Each point is reached from the start by the listed moves, each made 0, 1 or 2 times, or once backwards (-1), plus a little noise. Is the number of moves made odd or even? Then give how often each move was made.
In the rows, 128 means zero.

Moves:
(1): [147 158 123]
(2): [112 159  91]
Start: [115 129 114]
Points:
[134 161 109] -> odd (1, 0)
[110  67 152] -> even (-1, -1)
[152 127 146] -> even (1, -1)
[ 80 133  84] -> even (-1, 1)

Moves:
(1): [147 127  98 123]
(2): [124 151 139 127]
(3): [154 135 138 147]
(4): [117 135 115 150]
Start: [136 123 123 131]
Points:
[117 123  70 130] -> odd (1, 0, -1, 1)
[ 99 108 157  94] -> odd (-1, 0, -1, -1)
[208 135 112 165] -> odd (1, 0, 2, 0)
[106  87 145  94] -> even (-1, -1, -1, -1)
[182 121 119 192] -> even (0, -1, 2, 1)

Moves:
(1): [169 133 129 140 130 116 124 125]
(2): [128 142 125 141 119 132 121 143]
(3): [126 129 170 140 115 127 127 128]
(4): [133 110 113 149 133 139 139 132]
(5): [112 133 136 127 157 121 131 142]
(6): [133 129 126 114 139 150 124 127]
(7): [118 151 137 114 133 131 153 109]
(8): [125 129 124 112 124 129 141 159]
Start: [137 128 129 142 124 105 119 143]
Points:
[185 208 119 157 141  55 120 158] -> odd (2, 2, -1, -1, 1, -1, 1, 0)
[ 88 171 238  82  94 133 158  75] -> odd (-1, -1, 2, -1, -1, 1, 2, 0)
[203 112 166 167 149  81 144 170] -> odd (2, -1, 1, 1, 1, 0, 0, 1)
[ 97 102 156 204 132 120  93 167] -> odd (-1, 1, 1, 1, 1, 0, -1, -1)

Moves:
(1): [146 133 125 114 122 126 121 117 123 128 119]
(2): [127 140 132 116 115 153 108 126 131 127 131]
(3): [126 123 138 128 134 144 137 125 124 144 139]
(4): [142 127 125 135 125 149 131 123 133 119 126]
(5): [139 129 134 135 138 123 111 135 115 129 128]
(6): [121 110 104 116 138 152 123 134 141 127 139]
(7): [120 134 132 126 142 134 137 128 133 131 122]
(8): [131 122 129 112 121 138 136 146 138 117 124]
(9): [130 127 137 129 126 130 124 130 146 142 115]
(10): [119 143 109 135 119 126 136 150 128 142 118]
(11): [136 137 126 136 141 122 139 133 140 131 159]
Start: [121 132 135 123 131 130 123 134 125 132 136]
Points:
[113 111 134  70  95 181  31 202 144 113 104] -> odd (-1, 2, -1, -1, 2, 1, -1, 2, 1, 0, -1)
[129 212 150 129 123 102 111 181 146 205  97] -> odd (1, 1, 0, -1, 1, -1, 1, 0, 2, 2, 1)
[ 89 124 130 151 196 147 154 141 143 189 247] -> even (-1, 0, 2, -1, 0, 1, 0, -1, 0, 0, 2)
[164 131 128 117 198 165 170 129 198 176 157] -> even (2, -1, 1, 1, 0, 1, 2, 0, 2, 0, 2)
[167 154 149 137 137  93 117  83  58 121  82] -> even (2, -1, 0, 1, 1, -1, 1, -1, -1, 0, -1)
[ 98 159  64 119 138 227  64 211 150 136 135] -> even (-1, 2, -1, 1, 2, 2, 1, 0, 0, 2, 0)
[172 132 195  74  81 150  94 133 161 124  99] -> odd (1, 1, 0, 0, 0, -1, -1, 2, 2, -1, 0)

Moves:
(1): [132 118 149 116 147 148 138 128 131 128 121 143 129 121 144]
(2): [147 158 127 133 101 107 132 116 119 117 127 137 134 136 124]
(3): [122 134  91 138 137 121 137 111 125 136 107 149 128 143 136]
(4): [138 130 108 115 136 127 137 131 136 115 122 127 127 116 137]
(5): [148 125 101 131 132 139 128 117 133 140 127 117 142 125 138]
(6): [116 104 114 121 132  97 120 121 125 115 115 120 131 124 124]
(7): [123 129 115 115 143 112 109 121 133 125 114 154 139 108 123]
(8): [141 133 131 162 150 127 103 124 147 137 148 114 119 114 119]
(9): [126 154 134 120 127 128 128 112 140 127 115 115 121 121 125]
(10): [119 134 141 148 133 100 143 144 150 139 127 108 132 121 132]
(11): [139 113 135 147 139 150 140 159 136 142 120 118 133 144 133]
(12): [133 139 144 126 106 118 108 135 104 129 128 138 125 126 149]
Start: [137 131 142 134 127 117 119 132 123 128 126 120 119 148 135]
Points:
[147 106 143 203 206  56 115 160 144 121  76 119  83 131 220] -> even (2, 0, 2, 2, -1, 2, -1, 2, 0, 1, 1, 2)
[145  40 170 126 174 190 106 191 100 143  92 131 119 166 179] -> odd (1, -1, 0, 0, 0, 1, 0, 0, 0, -1, 2, 1)
[ 99 133  99 236 168  69 139 109 198 192 156  27 113 148 111] -> odd (-1, -1, 1, -1, 1, 0, -1, 1, 0, 2, -1, -1)
[199 112 127 232 169 102 100 180 197 131 159  26 122 139  80] -> even (-1, 1, -1, 1, 0, 1, 0, 2, 0, 0, 2, -1)
[ 67 132 139 122 108  29  96 174 100 133  45 138 116 150 171] -> even (-1, -1, 1, 0, -1, 1, 1, -1, 1, 1, 1, 2)
